Each row of a before or after table is a point. One or more steps were done to the points. Then noise was added and the rows were shuffled. The steps act on columns, c1 being the first. What was done? A step turns or swaps two columns, mirrors them in a line or flattens them onto one, adds a multiple of one to another, or multiplies or shifts one. Angles are multiples of 10 degrees, from the lower column toward the higher: turns from -170 to 170, lines from 10 to 170 but not 90. Use the fewest steps. Two steps may share a column if one is a turn and the other turns, adds or multiplies; they go together, in the order done. Otherwise the lowest column goes first.

Before (14 x 2)
[[1,-12],
[-9,26],
[-9,45],
[15,-95],
[12,38],
[-18,17],
[-49,40],
[39,52],
[-12,-19],
[-3,38],
[-17,14],
[23,-41],
[14,-2],
[15,2]]
After (14 x 2)
[[55,-35],
[13,-44],
[-16,-5],
[-16,3],
[19,-12],
[-28,-59],
[9,19],
[14,-10],
[-31,38],
[-6,11],
[4,-34],
[9,-25],
[-5,-41],
[-32,90]]
Steps: turn c1 and c2 by -170 degrees

Before (13 x 4)
[[14,-22,4,-30],
[-30,57,-19,19],
[-46,6,-12,-2],
[-33,95,17,37],
[-8,-8,3,-11],
[32,-12,3,8],
[13,10,-4,-8],
[-77,-6,13,-7],
[-6,-9,1,-14],
[6,-24,-23,-3],
[30,-11,2,-49],
[-61,-11,-5,17],
[-58,0,-12,-10]]
After (13 x 4)
[[-9,43,-37,20],
[4,1,-12,-10],
[-45,-11,-12,21],
[-45,1,-21,0],
[-86,-6,22,-8],
[4,66,36,40],
[41,-9,5,10],
[-16,-4,4,-10],
[-17,-14,8,-30],
[-18,-6,4,-45],
[-73,0,-21,-13],
[-15,-4,0,-16],
[4,-10,-46,0]]
Steps: add 1 times c4 to c1; multiply c2 by 0.7; multiply c3 by 2

Before (10 x 8)
[[-21,27,-7,-15,50,-10,30,-3],
[-18,-12,7,8,21,-9,-18,16],
[-62,29,-16,-6,13,-12,22,-8],
[5,-54,-55,-5,-3,-48,0,-43],
[-14,-7,19,-29,-7,1,1,-2],
[33,-47,-24,30,-15,-18,27,-39],
[-10,18,13,-26,9,-17,19,40],
[28,-43,-54,0,-1,18,17,-22],
[42,-14,-69,27,-18,6,32,1],
[-5,42,6,-17,12,-9,-12,-1]]
After (10 x 8)
[[-2,31,-70,-42,-17,13,-28,1],
[17,-23,13,14,10,-33,-41,41],
[14,50,-54,-9,-2,36,-42,-22],
[2,-35,-6,15,48,-20,-30,-3],
[18,-3,20,28,-8,2,-58,-2],
[-17,8,9,16,22,-19,-78,15],
[-27,-47,-17,44,14,-25,-38,-7],
[11,-45,7,-2,11,-18,-72,-2],
[-10,59,-24,-25,-16,-36,-32,-39],
[6,52,-55,16,-2,-95,-59,-44]]
Steps: turn c1 and c4 by 60 degrees; turn c2 and c4 by -160 degrees; multiply c6 by 2; shift c7 by -60

Before (11 x 11)
[[10,-27,14,50,-15,-37,-8,9,-17,-7,-3],
[-66,56,-13,25,-5,-13,-9,38,15,-12,-9],
[-11,-11,59,6,-30,-27,-10,14,37,40,-23],
[-14,-13,-33,-7,14,-42,35,25,-11,-12,-4],
[-11,30,-16,17,9,-14,4,22,-16,20,-49],
[-40,66,-50,22,1,-40,-16,21,57,-8,-30],
[-22,-14,-35,10,10,-64,-46,15,-60,25,66],
[-34,-59,28,19,15,2,-18,32,31,49,-43],
[-37,20,-32,-5,-33,-18,-54,34,10,-9,-17],
[-38,25,-60,37,-31,2,32,4,-2,16,-37],
[27,-7,-30,31,-22,-34,-41,55,-50,23,81]]
After (11 x 11)
[[-11,32,-16,23,9,-14,3,22,1,-29,-49],
[-38,19,-32,14,-30,-19,-53,34,-3,16,-17],
[-66,56,-10,58,-6,-13,-9,37,-6,22,-9],
[-22,-14,-35,20,11,-65,-47,15,36,-58,66],
[-39,66,-49,42,2,-41,-16,21,-44,38,-31],
[27,-7,-30,17,-22,-36,-42,54,28,-51,82],
[-14,-13,-33,0,12,-39,35,26,17,8,-3],
[-38,24,-59,54,-30,3,32,3,-11,-20,-36],
[-12,-11,60,11,-31,-27,-11,15,-58,-26,-23],
[-33,-60,29,36,15,0,-18,32,-58,-39,-43],
[10,-27,13,45,-16,-37,-8,9,19,-2,-3]]
Steps: add -0.5 times c1 to c4; multiply c10 by 1.3; turn c9 and c10 by 150 degrees

Before (10 x 18)
[[-35,-1,-43,38,-46,-23,-23,4,29,-10,4,-15,-9,42,-24,3,-11,36],
[-15,33,-30,-23,-20,-17,-23,6,-21,84,-20,-2,-46,38,-10,6,-42,2],
[-4,14,16,14,-13,17,-20,-8,39,-28,-38,-12,6,-43,26,31,-6,7],
[-3,29,-19,-15,4,8,-35,-30,27,-26,-10,-8,24,12,7,-10,72,17],
[22,-28,16,4,-25,-47,-28,6,7,6,-14,-4,-9,29,36,23,-32,68],
[-28,19,10,48,-14,22,-21,16,-52,-11,-24,-16,-23,42,2,35,-12,30],
[-15,9,12,24,-57,8,-27,-4,-8,-16,4,-4,-25,-95,-23,-10,47,3],
[-36,29,-3,-17,-2,-30,-30,-14,-34,-27,-6,17,-41,38,-23,25,-27,71],
[61,29,-19,35,-4,3,-9,23,39,36,6,-16,-45,31,-6,24,59,7],
[-35,-4,1,20,-10,16,-9,23,27,10,12,50,-41,32,5,-47,-41,2]]
After (10 x 18)
[[2,-1,18,13,-43,-24,-7,36,36,-8,-20,-50,34,9,3,-5,8,40],
[34,-36,-16,6,-3,-32,26,-24,-5,-27,-23,-3,46,-7,-1,15,43,69],
[49,-32,10,-10,-7,5,11,37,42,35,-9,-17,-46,36,6,8,-63,11],
[-25,-5,11,22,2,8,43,-25,48,-23,6,-19,-1,23,-11,35,-60,22],
[29,46,-54,-16,-15,15,-29,34,27,1,8,0,48,57,7,24,29,-4],
[-5,-34,16,12,-23,18,-15,0,43,-26,16,14,8,-16,-45,-1,2,6],
[14,-7,3,-8,-21,-46,-5,2,30,11,36,18,-18,-39,-14,-37,39,69],
[23,0,5,8,-55,1,43,23,5,-21,-21,10,20,-79,6,14,-24,2],
[51,-19,5,-12,-20,-19,6,-22,-2,88,-14,-29,21,15,-20,26,54,4],
[15,-46,12,-1,-13,23,35,49,-28,-15,-6,7,27,74,-22,-4,36,28]]
Steps: mirror c1 and c13 in the line at 140 degrees; turn c2 and c16 by 120 degrees; turn c3 and c12 by 90 degrees; turn c4 and c8 by 70 degrees; add 1.5 times c6 to c14; turn c7 and c9 by -40 degrees; turn c7 and c17 by -150 degrees; mirror c11 and c15 in the line at 40 degrees
